Each row of a before or after table is a point. The points were changed in one or more steps. Then noise was added and the rows were shuffled. The steps act on columns, c1 being the first. Write out the steps. A step turns or swaps two columns, mirrors them in a line or flattens them onto one, adds a multiple of one to another, or multiplies or shifts one. Angles are multiples of 10 degrees, from the lower column toward the higher: turns from -170 to 170, lines from 10 to 170 but not 90. Use the fewest steps. Two steps may share a column if one is a turn and the other turns, adds or multiplies; they go together, in the order done. Otherwise the lowest column goes first.

Before, 12 rows:
[[ 30 -48]
 [-29  25]
 [ 26 -29]
 [  2  -9]
 [-27  -4]
 [-46  13]
 [-40  19]
 [ -1  29]
 [ 27 -30]
 [-11   6]
 [-45  23]
 [-49 -16]]
After, 12 rows:
[[-19 -32]
 [ 10 -61]
 [  0  57]
 [ 12 -97]
 [-18  45]
 [ -3  12]
 [-18  27]
 [  1 -19]
 [-13  -9]
 [  8 -58]
 [-16  38]
 [-13  51]]
Steps: multiply c1 by 0.4; multiply c2 by 2

Before:
[[-37  23 -36  20   2  27]
 [ -7  60  25 -39 -59  22]
 [-13  16 -32  36   3  22]
 [ -3 -19 -56 -15  -6 -54]
 [ 29  31   0  -2 -29 -19]
 [  1 -21   5 -43 -71 -24]
 [ -6 -35 -37 -40   6  34]
 [-34  18  -9  29  26   0]]
After, 8 rows:
[[-34 -32 -10  29  27   0]
 [ -4 -69 -56 -15 -61 -54]
 [ -6 -84 -37 -40  39  34]
 [-13 -35 -32  37  25  23]
 [ 28 -18   1  -3 -47 -20]
 [-37 -26 -36  21  28  26]
 [ -8  10  25 -39 -38  21]
 [  1 -70   5 -42 -95 -24]]
Steps: shift c2 by -50; add 1 times c6 to c5

Before:
[[ -1   6 -27  17  38  -1 -23  36 -12  54  54]
 [ 90 -51  10  57 -42 -39   9  58  53  30  53]
 [ 78  44  35 -79 -24   0  25   6  48  29 -64]
 [ 46  17 -75 -40  95  40 -31  -6 -52  -7  32]
 [ 23 -13  -8  39  64  12  42  28  -7   5  44]
 [ 17 -52  18 -43   2  30 -43 -27 -71  45  30]
 [-18   1  -4 -35  27 -36 -15  40 -25 -17  36]
 [ 27  11  66  63 -81  -1 -16  41 -33 -47  36]
 [-32 -17 -40 -15  -4  -3   7  -3  -7  22  64]
 [-26   4  34 -32  -7  19 -42  16  17 -30  21]
 [ 45  43  21   8  54  -5 -14 -44 -24 -25  12]]
After, 11 rows:
[[  1   9 -24 -14  47   1 -25  32 -12  53  55]
 [ 22 -14  -8 -42  70  17  45  29  -8   5  42]
 [ 29   8  62 -62 -67  -2 -17  44 -35 -45  36]
 [ 17 -51  22  44  -6  34 -43 -30 -71  40  30]
 [ 44  17 -74  39  96  39 -28  -6 -50  -7  28]
 [-28   6  35  31  -3  17 -45  17  16 -31  17]
 [ 90 -48  12 -57 -23 -40   6  58  56  30  52]
 [-33 -15 -37  16  -6  -6   9   1  -7  23  62]
 [ 44  43  21  -7  42  -2 -15 -45 -30 -25  12]
 [-14   0  -3  33  38 -37 -13  40 -23 -18  33]
 [ 79  41  37  81 -22   4  27   9  50  29 -65]]
Steps: multiply c4 by -1; add 0.3 times c8 to c5

Before:
[[-12   7  49   6  28  57  20  -9  43 -75  21 -20  32  32 -42  -9  37  42]
 [-63  23 -28   3 -36 -18   1  10 -52   9  -9 -54  42  16  17  63 -19  -6]
 [ 23 -63  34 -64 -32 -31 -33  63  11 -87 -39   4   0 -86 -60  37  37  22]
 [ -4  55 -35 -27   9   4   5   7 -18  33 -28 -52  31 -23  21  48 -14  29]
 [ 12 -57  39 -74  26 -66   1  -5  57 -95 -29  55 -48   1 -71 -30  52  66]
 [-74  32 -46  -8 -17  26   0  -3  15 -14 -12 -34  51 -43  37  28   8  -2]
 [  0 -10  46 -50  39   1  62 -10  65 -51  -4  36  11  35 -82  -2  72  -9]
 [-51  30 -37   0  35  12  11  28  19 -38  -7 -52  20  -3  -3  73 -28  -7]]
After (8 x 18):
[[-13   8  47   9  25  61  20  23  37 -73  75   0 -42  29  33  -9  37  41]
 [-76  29 -47  -8 -21  27   1  32  15 -17  12   8  39 -40  46  32   8  -3]
 [  0  -7  46 -50  40   0  61 -30  62 -50  -3 -25 -82  31   9  -5  69  -8]
 [-54  29 -34  -1  39  16  11  37  20 -35   4  43  -4   0  21  79 -27  -8]
 [-62  23 -28   5 -35 -18   4  49 -49   9 -28  29  17  15  42  61 -24  -6]
 [ 13 -55  39 -71  27 -67   1 -51  56 -93 -95 -25 -71  -4 -48 -31  53  67]
 [ 23 -63  34 -62 -31 -33 -33 -27  15 -85 -69  54 -57 -83   3  34  34  23]
 [ -3  55 -36 -27   7   2   4  47 -21  33 -24  24  22 -24  29  48 -17  29]]
Steps: add 1 times c6 to c11; turn c8 and c12 by 110 degrees; swap c13 and c15
